Rows are points. Each copy is the shape, with its points in the same order, stretched, turned, moved and blurred by noise. Some copies are also mirrored. Which?

Shape:
[[ 23 -31]
 [ 18  34]
 [ 30  -8]
 [ -6   7]
 [-27  30]]
Copy 1 (5 x 2):
[[ 35  17]
 [-13  28]
 [ 20  30]
 [  4   3]
 [-15 -10]]
Copy 1 is: only turned
Copy 2 (5 x 2):
[[ 11  60]
 [ 58  -8]
 [ 30  40]
 [ 15  -5]
 [  3 -53]]
Copy 2 is: mirrored
Copy 3, 5 rows:
[[ 22   7]
 [ 18 -35]
 [ 29 -13]
 [ -8 -10]
 [-30 -17]]
Copy 3 is: mirrored

Shape (7 x 3):
[[ 22   6 -10]
 [-18   6  -1]
 [-22   6 -16]
 [  5 -10  -2]
 [ 11   6  22]
 [-20 -34  -1]
 [ 24 -44  -5]]
Copy 1:
[[  7   0 -19]
 [ -1  -1  10]
 [ -2 -14   8]
 [-14  12   5]
 [  4  28   4]
 [-37  24  31]
 [-42  33   3]]
Copy 1 is: mirrored
Copy 2:
[[ 12   4   8]
 [-25  -7   8]
 [-28  -1  15]
 [ -7   4  -7]
 [  0 -13 -11]
 [-34  14 -19]
 [  3  26 -32]]
Copy 2 is: only turned
Copy 3, 7 rows:
[[ 17 -16  -7]
 [-10  21   7]
 [-15  31  -4]
 [-15  -2  -1]
 [ 12 -17  21]
 [-60  22  -1]
 [-41 -22 -14]]
Copy 3 is: only turned
Copy 4, 7 rows:
[[ -4 -19  -6]
 [-12  11  14]
 [-24   2  25]
 [-16  -3  -4]
 [ 12  16 -18]
 [-38  15  -3]
 [-33 -13 -28]]
Copy 4 is: mirrored

Shape, 9 rows:
[[-10 -39   4 -35  -3 -16]
 [  8  12  13  -6 -15 -30]
 [ -7 -13   2  13  35 -15]
 [  9  12   8  29  -7  15]
 [ 20  13  12   3  14  -6]
 [ -4  10 -10  11   6  11]
 [-10  -7   4   9  17   1]
 [ 17  -5 -18   7 -10  20]
 [ 20 -14  -8   2  12 -19]]
Copy 1:
[[ 10  18 -40 -21 -25   7]
 [  8  47   6  -5   8  -6]
 [ -1 -17 -18 -23  41   0]
 [-23   0  30  17  14   8]
 [  7  12   5  21  29  -4]
 [-17  -9  13   3  13 -19]
 [ -6 -13  -3 -11  17   3]
 [-36   2   9  25  -7 -12]
 [-11  19 -20   1  25  -5]]
Copy 1 is: mirrored
Copy 2:
[[-35  -4  16 -24   6 -17]
 [  6  20   5  -5  18  16]
 [-11   3   2   7 -34   3]
 [  1 -15 -13  22   5  23]
 [ 14   4  15  19  -3   9]
 [  2  -7 -13  17  -5  -3]
 [-16  -2  -5  10 -15   3]
 [  7 -29  -6   6   5  -5]
 [ 10  -6  10  -7 -15   2]]
Copy 2 is: only turned
Copy 3, 9 rows:
[[ 23 -48  45 -12   0 -13]
 [ -3  26  24  18  15  -3]
 [-24 -27 -16  20  -5   8]
 [ -9  35 -19  -2 -11  29]
 [ -8  12 -15  12  23   2]
 [-26  17 -14 -12  -6   8]
 [-12 -12  -9   0 -18   5]
 [ -2  13  -2 -29  13  32]
 [ -8 -16   7  10  33  20]]
Copy 3 is: mirrored
Copy 4, 9 rows:
[[-25 -60  14  -9 -16 -16]
 [  2   7 -25   7  14 -31]
 [ -3  15  14  18  -6   1]
 [ 10  42 -24   5  16  17]
 [ 15  28  -4  -6   0 -21]
 [ 22  20 -10  10   2  20]
 [  6   9  12   6   6  13]
 [ 10  11 -28  -1 -22  24]
 [-11   9  -8   1 -23 -19]]
Copy 4 is: only turned

Shape (12 x 9):
[[ 13 -10   1  45  -8  17  20   4   4]
 [ -2  14   4   8   9   5   0 -11  12]
 [  5 -15  -1   5   8 -20   0  -5  -9]
 [  4   1   0 -21   4  18  33  12  11]
 [ -3  13  -4 -17  -9  -9   7   0 -60]
 [ 18 -15  -1  -5 -14  10  12 -14   8]
 [  0  -7 -26  14 -28 -20   4   5 -11]
 [ -6   1   1 -12  12  18  22  -3  22]
 [ -4 -12 -13  -8  14  17  11 -11   6]
 [  9  10 -23 -13  11   1  47  -7   8]
 [ -3  -9  -4 -14 -54  21  -4  -6   4]
 [ 15  10 -11 -14  13  20  -3   0  16]]
Copy 1 (12 x 9):
[[ -5   8  21 -20 -44   2  29  -5   2]
 [ -6  -6   2   7  -1  -5   6 -11 -26]
 [-12   0  24 -12  16  15  -5  -1   3]
 [ 11 -27   4  -7   5 -10   8   4   0]
 [  0   3   7   4  -1  53   0  24   5]
 [-13 -27   5 -13  -2   5   7 -17   6]
 [ 17  27  19   3 -13  17  -5 -13  31]
 [  2 -17  -7  -7  12 -14   6  -2 -10]
 [ -4 -12  -7 -19  17   4   0  -3  -7]
 [ 35 -19  25 -18  25   0  10   4  13]
 [-13 -12 -34  20 -32   6  -5 -39  17]
 [  1 -25  -7  -3  12 -15 -13 -11 -31]]
Copy 1 is: only turned
Copy 2:
[[ -3 -17   4  -1  19 -12  16  -5 -22]
 [-18 -13   1   6  -3   4   8   7   1]
 [  9  13  -4  -5  -5  -7 -13   4  -7]
 [  3 -23 -33  29  -6   8  10   3 -27]
 [ 22  22  -7  19   1   4 -17 -27  23]
 [  8   5 -14  14  -3 -15  15   3 -20]
 [  2  38   5  -1  15   6  -1 -17 -11]
 [-18 -26 -23  22  -8   3  10  10 -19]
 [-15  -9 -27  10  -4  -8   4   7 -11]
 [  0 -11 -37  32  14  17   8  20 -26]
 [-11  26   4  20  -4 -14  25 -31 -11]
 [  3 -10 -28   7 -13   9  18   9  -5]]
Copy 2 is: mirrored

Shape, 16 rows:
[[ -3 -10  17   4  28  13 -13 -17   9  17   1]
 [  9   0 -15 -18   3  20 -12 -23 -18   1  10]
 [ 34 -38  12 -21  15   2   2  -5  -8  17  -1]
 [ 11 -14  10   7  -3  36 -34 -34 -18 -13 -25]
 [ -5   3   2  33  -2 -29   7  -2 -13  16   2]
 [ 26 -29  14 -10  17  -7  12 -23  21  31 -20]
 [ -3  14  24   1 -25  20 -18 -12  -3  -6  13]
 [ -7  -3 -17  37 -21   7  19  18  -2  23   7]
 [-42   1  -7  27 -31  -4  -7  -1  -2  -2  -1]
 [ -6  13  20  21 -16   0 -15 -20   2 -37   0]
 [  6 -11  -9  44 -21 -19 -14  16   0  18  21]
 [ -1  14  -1   9   6  18  -2   1  13 -27   8]
 [ 19 -50  10 -15  24  -5  -5   4  -4  35  -8]
 [ -4  34  -4  16 -24 -12 -29  10  10 -12  -5]
 [ -6  20  17   2   3  24  -2   5 -12 -22 -11]
 [-18  -9  -8  29 -10 -24  11  12  17   0   7]]
Copy 1, 16 rows:
[[ -8 -34 -14 -21  -7  13  15  -4  -2  -4 -19]
 [  1 -25   8  23 -15  13  19   9   0   0 -32]
 [ 20 -23 -34  -9  14  21  25   3 -26 -17 -49]
 [-20   1  25  15  -9  59  17   0 -12  -4 -48]
 [ 10  -4  -2  -3  14 -15 -12  21  -2 -18  13]
 [ 14 -29 -12 -49  14  -8  26  11 -19 -15 -47]
 [  0  13   7  17 -48  17  11   5   1  -7   2]
 [ 40 -14  19  10  -2 -11   9   9   2  -4  43]
 [ -8   9  23  25 -15   4   8  27  -1   9  49]
 [-21  49   6   6 -18  13  -6   1  19  -4  -7]
 [ 32   7  -3   5   3   7   1  25  13 -19  33]
 [ -5  22  -2   4 -15   0   8 -21  28  -3   1]
 [ 16 -44 -38 -13  26  29  31  10 -37 -19 -31]
 [-12  36  19  19 -25  -1  13  13  20 -33  24]
 [-13  17   3  22 -18  14   6 -25  -2 -16  -4]
 [ 12  17  -7  -7  10 -18   4  15  13  -3  37]]
Copy 1 is: mirrored
Copy 2:
[[ 18   2  24  31  -6 -17   8 -25  -7  -1   8]
 [  6  -5  -6 -13  -6 -27   3 -32   8 -21  -9]
 [ -5  18   6  29  14 -51 -16   1  -4 -13  14]
 [ 12  28   3  13 -36 -19  24 -29  10 -22   6]
 [ 37  -3  -7 -14  27   3  11  11   9 -15   7]
 [ -6   6  14  36  28 -38  12   5 -21 -17  34]
 [ 20   3 -11 -14 -25 -15  27 -13   2  14   7]
 [ 13  22  15 -39  11   8  17  -6 -13  -5  -5]
 [ 32  24 -12 -17  17  20  21 -22   2   4   0]
 [ 12   6 -23   5 -18  11  41  14  11   0   6]
 [ 45  14 -10 -10  -5   3  12  11 -30  -8  -7]
 [-21   2   7  -4 -21  15  22   1  -2   3  -7]
 [  9  30  20  43  25 -46 -31 -12 -13  -8  18]
 [ 10  -4 -19 -27 -19  31  19   3 -12   4  16]
 [-19  11  13 -18 -17   9   9  -8  28  11  10]
 [ 11  16  -6   3  28  20  15  13 -17   2   1]]
Copy 2 is: mirrored
Copy 3 (16 x 11):
[[ -9 -21 -26  22 -14  -1   8  11  19  32  -4]
 [ 10   8 -22  17  -6   2 -15  25   6   5  23]
 [-13 -36   7   5 -11  -2 -28  -7  22  -4  19]
 [ 23   4 -42   3  12   0  -6  12  54  29  26]
 [-43   2  -2  11  20  -7  17  -1   2  18   0]
 [-17 -47  13  14   3   2 -14  -3  38   3   2]
 [ -1   2 -31   0   8   0  -6  38   1  41   8]
 [-24   3 -18   7   9 -33  25  -9  -4  -1 -19]
 [ -8  17 -16  19  33 -34  20  15 -15  33   6]
 [ 13  14   2  -4  20   3   3  30  18  57  15]
 [-60   3  -9  13  16 -15 -10  -6  -6  21 -14]
 [ 25  11   1   2  -1   2   2   7   0  38  -4]
 [-28 -38  -5  30  -7 -12 -20 -30  16  -1   9]
 [-21  17  -4  21  45  14  -9  19 -15  36  -5]
 [ 31   8 -24  -3  14   6  16   8   5  31  15]
 [-24  -5  16  12  20 -23  14  -8 -10  26  -8]]
Copy 3 is: mirrored

Shape, 17 rows:
[[ 38 -29  34  15  -6  -4  -6  15   7  -4   6  15]
 [-30  15  -3   4  28 -13 -29  -8  -7 -37   7  12]
 [-20 -14  31  12  33  -3  -5   8  -9 -15 -31 -11]
 [ 10  24  -6 -25  44  -9   8   5   9  -9   9   1]
 [  8 -26 -23  36 -11  23   1   2  -2   5  14   2]
 [-11  -1  24   2  45 -27  -4 -16  -2   8   1  13]
 [ 12 -19  25  10 -28  -9  -3  57  27  16  -1  19]
 [ 31 -11  35  52 -27 -10  -7  34   5 -14  -2  25]
 [ -9  26  -8   4  24 -17  -1  -6 -20  -5 -41  24]
 [ 13  14  -2  12 -10  41   3 -20  20  11  17 -17]
 [ 40 -17  33  13 -10  29   7  46   8  17  19  26]
 [ -3   7 -12  36   9  34  17  -2 -13  12  30 -23]
 [ 12  -5  -2  14 -14  22   2  -8  -5  27  30   1]
 [ 17 -40  44   1 -13 -10  11  16 -18 -22  -2   2]
 [ 34  11   5  30 -24 -22  21  31  12  16  -8   4]
 [ 16   8   1  14 -10  24 -14   5 -22  34  25 -23]
 [ -2 -13  -2   8  41  -4 -36   1  -4 -19 -10  -9]]
Copy 1, 17 rows:
[[ 18  -1  13  -5 -14  13 -22  26  32  10  12  27]
 [-10 -18 -22  -1  60  13 -17  -5   5 -30   0  -4]
 [ -3 -58 -26 -27  25 -11  -1  26   2  -1 -15 -25]
 [-27  16 -42  23   5 -10 -29 -10 -15 -11 -26  10]
 [  4   7  22  -9   4  25  45  18  26 -21  -7  -4]
 [-35 -21 -10 -25  15  -7 -37  -7  16  -6 -43  11]
 [ 34  30  13 -12 -26 -10  -5   8  36  -4  38  -3]
 [ 21 -13  14  11   0  18  -5  18  52   8  53  21]
 [-28 -33 -40 -11  36 -18  22 -15 -19  16  -7  16]
 [  4  16  -7  22   2  26  33 -18  -1   3 -18 -19]
 [ 37   4  -9  10 -49  10   3   8  41 -14  15  29]
 [-18 -18   3  21  -4  17  42 -14  12 -37 -30 -20]
 [  0   6  23   7 -11  15  32 -17  13 -16 -25  11]
 [ 20 -33  18 -22  -8  13 -17  32  -3   4  28  15]
 [ -9  19  18  23 -21 -15  13  -5  15  23  29   9]
 [ 10 -18  16  28 -12 -17  47 -14   5 -19 -38   6]
 [  0 -27 -22  -4  37 -13  -9  38  18 -16 -36  -3]]
Copy 1 is: mirrored
Copy 2 (17 x 12):
[[ 14 -23 -17 -17  10 -30   0   2 -11  42 -45 -29]
 [-30  12 -29   8 -26  -5  15  10 -12   8  32  25]
 [-40 -44  -3  19  -4 -11  -8   3  -7  11 -14   5]
 [ 14  -2  -7  23  -1   1  28 -31 -21  -7   3 -17]
 [ -4  -4  16 -30   2 -31  15 -11  33   4 -34  -9]
 [ 13 -16  -2   7   3  14   5  -8  -2  32  14   5]
 [ 11 -11 -11   7   6 -33 -33  12  10  17 -14 -42]
 [ 17 -28 -25 -13  -9 -50  -5  23   2  43 -31  -8]
 [ -2 -13  33  22 -49  13   6  11  -4   2  17  33]
 [ 25  14   2  -8  31 -24  37  -4  -2 -22 -47  -3]
 [ 33  -7 -14   4  21 -48  -6 -19   0  32 -60 -31]
 [ 12  -4  -4  -8  19 -24  36 -40  44 -20 -40   7]
 [ 31  21   2 -21  20 -12  19 -11  31   1 -39  -1]
 [-12 -40 -28 -36  -9 -19 -25  -5 -10  16 -50 -20]
 [ 44 -32   6  -2 -11 -21   6   0  21  -1 -21 -24]
 [ 20  24 -10  15  19  -7  33  -5  39  -5 -57  -1]
 [-44 -10  -5  24  -3 -12  24   9 -10  25  -8 -11]]
Copy 2 is: mirrored

Shape:
[[-15  13 -13   6  -4  33  -6 -38  17  42 -46  11]
 [ -1   9 -41  15   5 -26   0 -39 -10 -15   7  15]
 [ 17   9 -34  -9  23   5  22 -34  28  25 -41   2]
 [  4 -14   5  27 -33   8 -20   9 -10   7  -1 -22]
 [  9   2  10   9  17  -5   2 -20  -2 -14  -3  32]
 [ -4 -34   3  -2 -17  42 -10  20 -17 -16   1  -4]
 [-21 -31   4  10 -23   1  -9  41  -3  12 -10   9]
 [ -1   8  -7 -19  26  15 -24 -32  36  45 -41  -8]
 [-19  13 -23  15  30 -20   2 -24  -5 -21  12   2]
 [-16 -20  19  14 -33   5  -4  16   6 -29 -18 -13]
 [  9   9 -21 -12  -6 -34 -15 -25  -7 -13   1  15]
 [  6  11 -17   9  -3 -12   5 -19  23  -3  29  13]
 [ -7 -10   1   3  -5 -25  17 -30 -18   4  16  -5]
 [-11  10  17   6 -35  21  -1  42 -28  -5  -3 -17]
 [  9 -13   9  31 -13  11 -11  24 -18   5 -15 -13]]
Copy 1 (15 x 12):
[[  4  23   8 -23   1  12  -3  -6  12 -45 -15  60]
 [-18  34 -23 -41  37 -30   9  11  -8  38   7  16]
 [  7  26  25 -39 -15 -31  13  18  -5  -7   5  53]
 [-14 -38 -16  -7  18   9 -25  -7  13  -7 -25  -6]
 [-30  34   2 -13  16  -2  24  -1  -2   2  -7  -7]
 [ -3 -35 -27   5  -8  -5  10 -40   2 -11 -22  -6]
 [-29 -39 -21   5  -5  23   4 -17  21 -13   5  -1]
 [ 33  12  29  -7 -17  10 -11   8 -15 -42   8  42]
 [ -1  22 -17 -29  43 -26  25   9   5  26  22  -3]
 [-38 -34  -6  13  25  -8 -14 -30  24 -18   1 -13]
 [-20  31 -24 -23  12 -17  -8  11 -20  14  14  -3]
 [ -7  16 -14   4  18 -19   7  27  12  27  -1   3]
 [ -6  21 -14 -32   4  -2 -12  -4  19  28   8 -15]
 [-19 -33 -45 -14   0   3  -3 -11  28 -40 -18 -29]
 [-24 -36  -9 -21  14  10  -2  -7   8 -13 -25 -10]]
Copy 1 is: only turned
Copy 2 (15 x 12):
[[ 48 -28  -5 -24 -23  23 -31 -10 -19   8  39  19]
 [ -2 -53  12 -20 -22  -2 -11  30   7  -7 -27   4]
 [ 19 -36   8 -52  -1  16  -6  -8 -26  24  10  17]
 [ 13 -24  -1  12  -1   0   1  -2   6 -37  33 -32]
 [ -5  -7  24   9  -3 -15  13   4 -22  -6  11  14]
 [-24   0 -23  45   5  -5  -1 -28  12  -6  25 -18]
 [ -5  19  20  22   8  21 -10   4  17 -15  35 -31]
 [ 57  -3  -9 -34   2  14 -21   8 -29  30  24   5]
 [ -4 -16  -1 -22 -10  -3 -11  31 -11 -27 -42   4]
 [-11 -23 -10  30  28   9  -5   8  -8 -27  23 -13]
 [ 19 -36  16  -1  -8  -7   9  32  13   7 -12   3]
 [ -6 -26   3 -21 -22  14  23  28  -6 -18   3  -9]
 [  8 -26  24  25 -23  20  18  -1 -13 -22 -13 -18]
 [  3   3  -2  35  14  15  11 -15  24 -46  17  -7]
 [  1  -3  14   5  16  -6  -3 -18   6 -35  28 -24]]
Copy 2 is: only turned
Copy 3 (15 x 12):
[[ 39  16   4  24   8  26   8 -14 -18 -11 -25  24]
 [  9 -43  -4  17 -29  23  22  -2   1  -5  15  -4]
 [ 34 -12  15  13 -14  17  37 -20  12 -22 -19  23]
 [  2 -11 -11  15  25  13   6   7  -4 -19  12  26]
 [  3  -5  19  -3 -18   2  14   0  -6 -23  23  -7]
 [ -2  16 -13  14  11   6   4  21  19  -3  20  31]
 [  8  -4 -11   5  24 -13   9   3   8  22  25  15]
 [ 44  19  14   5  13  24  48  -6 -11 -14 -32  18]
 [  2 -32  -2 -13 -31  25  20   3   3  -1  11  -2]
 [-20   5 -12   3   4 -10  14   6 -10 -11  20  33]
 [ -8 -33  13  28 -17   0  33   2  -7  -5   3  -8]
 [  7 -21 -13  -8 -12   9  18 -11  17 -20   3 -10]
 [ 14 -34   2   5 -17   2   7  21  -5 -11  10   0]
 [-27 -11   6  13  21  -1 -11  11   6   7   6  26]
 [ -3  -8   1   3  24  10   4   3   2 -13  28  29]]
Copy 3 is: only turned
Copy 4 (15 x 12):
[[ -6  23 -28  28  34  21  -3 -41 -13  30 -20   7]
 [-41  16   8  43 -10  -4  -1  17   5  11 -24  -8]
 [  2  45 -26  29   5 -17  -4 -34  12 -12 -31  -6]
 [-12  25  21 -22  26  48 -12  12  -9  20  41  15]
 [-14 -19  -3  26  -4  -1   8   2 -12  -6 -16  21]
 [ -5  -4  -6  -2  33  34  16  31  20   2  34  14]
 [  1  21 -17 -14   4  24  16   8 -14  55  52  18]
 [ 17  19 -32   7   5  32  -7 -51   6   6 -16  -4]
 [-17 -10   9  35 -12  -4   0  24  -7   6 -27 -27]
 [ -2  23 -12 -20  24  44  -8  37 -26  19  30  32]
 [-48   9 -15  16 -18   6   2   8  11   3  -7  10]
 [-19  23   5  17 -11  12  32   2 -11   9 -30  -3]
 [-22   2  11  -1   2   1 -12  21  15  23 -16   8]
 [-27  -5  -9 -24  34  14   6  25 -17  13  41   5]
 [ -2  13  17 -15  25  23 -13   9 -16   9  48  12]]
Copy 4 is: mirrored
